Rows are points. The last column is the point's height on a tilted bowl or saddle (a function of degree 2), plus a little noise. Along how many of its main directions does it bend up, bend down or stay straight?

Points:
[[-13  -5 -17  21]
 [ 11 -23 -56  19]
 [-14  16  25  20]
 [  4 -54 -11  24]
 [ 27 -60  14  33]
 [ -2   1  17  19]
 [ 29  19 -17  37]
 [ 48   4  11  39]
 [ -7   7 -13  23]
 [-29  52  19  34]
 [ 32   3  27   4]
 [ 27  43  16 -13]
 [ 17  13  52 -44]
 [-34   8 -21  17]
 [ 31 -52  60 -60]
 [ 24 -27 -10  55]
 [ -7  11  36   5]
 [-20  -1   5  28]]
Directions: 1 up, 2 down, 0 straight

Points, 24 rows:
[[  1 -44  35 -35 -46]
 [  0  21  15 -20  -5]
 [ -3 -34  21  -2 -22]
 [-15  14   4   0   2]
 [-37  -2 -10   1  -9]
 [-29   6   6 -35 -20]
 [ 20  38 -17  27  -9]
 [-30  26  -3  44  -2]
 [  3   8 -15 -20  -2]
 [ -3 -19 -12 -27 -13]
 [  5 -20  42  20 -30]
 [-17   1  -3  10   0]
 [ -6 -19 -21 -32 -18]
 [-14   1 -19  42 -12]
 [ 26  -8 -22  16  -4]
 [  3 -35  27 -10 -25]
 [-11 -12  15  27 -11]
 [-27   2  -1 -24 -13]
 [ 38 -15  13 -16  -8]
 [-36 -60  24  22 -60]
 [-17   4   2  -1   0]
 [ -9  24 -26  10  -2]
 [  0 -30  43 -36 -43]
 [-38 -10   0 -42 -36]]
Directions: 0 up, 3 down, 1 straight

Points:
[[-12  11 -18  -3  -7  -6  -8]
 [-23   3 -25  14  55  -3 -24]
 [ 28  30  -2 -12   2  -3 -26]
 [ 13  -2  22 -26   6  -2   6]
 [  0 -27  -2 -15  -2 -12 -29]
 [ 43  -6  -3  11 -22 -33 -60]
 [ -4 -31  -7 -14 -19  39 -54]
 [ -7  19  18   2   5 -14 -14]
 [-28  -4  10 -25   7 -18 -23]
 [ 14 -10  10  -7  31 -31  -7]
 [-19   1   3 -11  -1 -14 -15]
 [  6  16 -11  -4   2 -32 -26]
 [ -3   7  13 -31 -15  24 -20]
 [  4  -6  -4   2 -24   8 -16]
 [ 17 -16  11   1  -9  19 -16]
 [ -6  13 -18 -22  -8  -1 -18]
 [  5 -21  12 -14  48 -31  -1]
 [  3   4 -16  -1   8   5 -10]
 [-10   4  34 -20 -20 -12 -11]
 [  1  22  17  19  29 -15 -22]
 [-27  -9  23   1  -6  60 -46]
 [ 35  15 -54  19  17  13 -16]
 [ 20  31  -3   1  17 -20 -29]
 [ -5   9   5  -6 -11  11 -11]
 [ 20  15  -5 -26  17  -6 -11]
 [ -5   3   7 -18   0  18 -11]
 [-10  -9  -9  -6  23  10 -13]
 [-20   6   7 -13 -19  10 -15]
 [-20  34   7 -55  -3 -10 -50]
 [ 21  -2 -18  42  -2  20 -26]
 [ 10  14 -31   5 -21  20 -11]
 [ -2  -5  -8  -2  -8  -2 -12]
 [  7   9   8  27  32  13 -18]
 [  7  13  29 -23   8 -25  -6]
 [-16  -6 -11  11   3 -23 -13]
 [ -5  12  -2  -8   3 -27 -21]
 [ -1  -5   0  11 -16  -8 -12]
 [-38   8  18  35  52  -4 -45]
 [ -3  30  13   5  -6  -1 -19]
 [-27  -5  -2 -21  -4 -10 -24]
 [ 14 -10  34 -21  33  17  40]
 [ -9  -3   3   8 -16 -10 -11]]
Directions: 1 up, 4 down, 1 straight

Points (43 x 7):
[[  5   8  14   5  17  -5  -4]
 [ 13  -7  -3 -25 -32   4 -11]
 [ 14  31 -22 -17  26 -39 -60]
 [ 16 -14  22  12  33 -16  -8]
 [ 13   8  -9  -8 -25 -12  -4]
 [  4   6  -2  -1   1  -6  -4]
 [ -1  19   0  -8  -5  -1  -5]
 [  3  25  -7 -12 -18  14  -7]
 [ -4  -9 -15   7  16   5 -17]
 [  9   0  -4  15   5  46 -16]
 [-22  15  23  -6 -13   4  -9]
 [ 32 -23  17  20  10   4   3]
 [ 15  21  -2  -1   4   3  -7]
 [  8  16 -25 -20  -1  -8 -19]
 [-15   2  17 -14 -10 -24  -7]
 [ 19  20 -22  -7  25 -12 -35]
 [-19 -12   2   9  22 -10 -23]
 [ 11   2 -11 -25   5 -23 -22]
 [  9  21   9 -35   5  13  -9]
 [  0   1  17  24 -13 -15  10]
 [  4 -30  25   2   2  12   7]
 [  7  31 -16  -3  19 -14 -29]
 [-38 -16   7  21  11   7 -37]
 [-22 -12  -4  -6   0  -3 -14]
 [-18  -5 -11  34  -2  16 -32]
 [-28  29 -22  -7 -41  24 -25]
 [ -9  14  10 -37  16  15  -3]
 [ -3   2  12   1  -4  47 -10]
 [-22  60  -3  -6  30   0 -49]
 [  8 -26 -21  -8 -15 -21 -24]
 [  1   2  -6  -9  14  19  -3]
 [ 18   1  -1  43 -23  12  -4]
 [-12   6  -6  24  -8   5 -14]
 [ 12  -8   6   0   7  11   1]
 [ 25  -6  -9  35 -11   5  -9]
 [  2  -8   4  -1  18  13  -2]
 [ -4 -12 -27  16  28   0 -39]
 [ -9 -19   7 -14  30  10   1]
 [-12  30   8 -29  -5  14 -11]
 [ 16 -41 -33 -12 -12   7 -29]
 [-21   3  -9 -26   5  -3 -12]
 [  7  30  18 -11 -24   5  -2]
 [ 22  -1  10   4 -31  -8  10]]
Directions: 1 up, 4 down, 1 straight

Points:
[[  0  20  -2  32   0 -17   8  -9  31]
 [ 17 -25   2   5   7  12 -15   5  16]
 [ 36  -7  -7 -17  -4  -4 -13   7  11]
 [  4   1  25  -2  -7   4 -26  28  31]
 [ 35 -14  -1 -15 -16  33   1  26  46]
 [ -9  -1  -2   3   8  31  -5  -2  16]
 [ 19  21   7  -7   7  -8  -1 -10  16]
 [ 27  -4  28  25 -60  -3  16 -15  40]
 [ -9 -11 -11  -8  23  13  -9  -1  13]
 [ -7   8  18   6  -7   6  13   6   9]
 [ 21  22   2 -14   3  13  16   3  23]
 [ -5  14 -20 -27  18  13  -3 -14  28]
 [ -6   2 -33  -2   2  24  21   1  24]
 [  6  10  12   6  -9   8  25 -13  12]
 [-12   5   2   6 -30 -22   0  17  12]
 [-19  -6  -7  19  19  38  19  12  33]
 [ 28   6  -9  -6 -10 -22 -11 -17   8]
 [-26  -9  16   2  -4   9   6   0   4]
 [  4   1 -25   8  16   6  -4  32  21]
 [ 14  -1  -2   7  -4 -14  -8  -7   6]
 [ 22 -25 -22   0  15 -20 -29  26  25]
 [-26  -1  31 -16  21 -12  35  -4  26]
 [ 31   4 -15   6 -13  -8   7  16   5]
 [  6   0   6  11  -2  20 -21  23  23]
 [ 21  13  21  -2  17 -14  -2  -9  23]
 [  9  10   1 -19  19  20  -6   4  19]
 [ 10   0  21  -5  22  -1   2  -5  13]
 [ 19 -25  -3  -1   0   2   9   7  12]
 [  4  -6 -21   9  -6  -7 -11  33  16]
 [ 14 -16 -20  -6   9  -4  16  25  18]
 [-14   1   1 -31  -8  12   0 -25  18]
 [-17   2  -7  14 -26   6   6  -9   4]
 [ 40  26  30 -19  -7   6  22   4  60]
 [-12 -28   0   2   8 -20 -10  -7  21]
 [  6   1  12  26  -7 -25   5 -10  24]
 [-14  -6  21  -7  18  -2 -14  -4  14]
 [  9 -16 -20  -1  -7  11  -6  -6   7]
 [ 23   6  -3 -27 -14   1  21   2  18]
 [-14  21   2 -22 -14  10  -1   6  20]
 [ 11  12   8 -12  15 -10  17 -11  17]
 [ 10 -31 -29  34  -6   8  -7 -20  48]
 [  3   1  39 -16  27  -6   4  -2  26]
 [ 31  10  -6  -6  20  -9   7 -17  17]
 [ 10  13  15  16  -7 -23  10 -16  23]
 [-15 -20  14  -1 -16  22 -13  19  19]
 [ 27  -8 -15   5  11  -8   3  16   9]
 [ -2  29  16  37   0   1  15   1  46]
 [-14 -17  25  14  -7  11 -15 -27  25]
 [ 14  20   8   7 -28  10  -7  43  37]
 [-14  -2   6  21 -17  25  -6  17  22]
 [-16   4  10   2  12 -48   4   2  42]
 [ 12  16   3 -27 -11  26  17  -3  29]
 [ 25  19   2 -25 -20  -2  13  18  23]
 [ -3 -18  26   7  31  -9 -17   2  19]
 [ 15  -9 -22  -1 -23  14   5 -25   9]
 [  5  14  -4   8   6   1  16  10  11]
 [  7  -5  10   6  -3  -6  -8 -26  15]
 [ 27   0  23  -4   9  -4  11   0  21]
 [-17 -29  -5  27  -8   4   7  -5  20]
 [ 16   1  14 -11  11   5 -12  -6  13]
 [ -3  14 -18  -2  27   8 -12   8  19]]
Directions: 6 up, 0 down, 2 straight
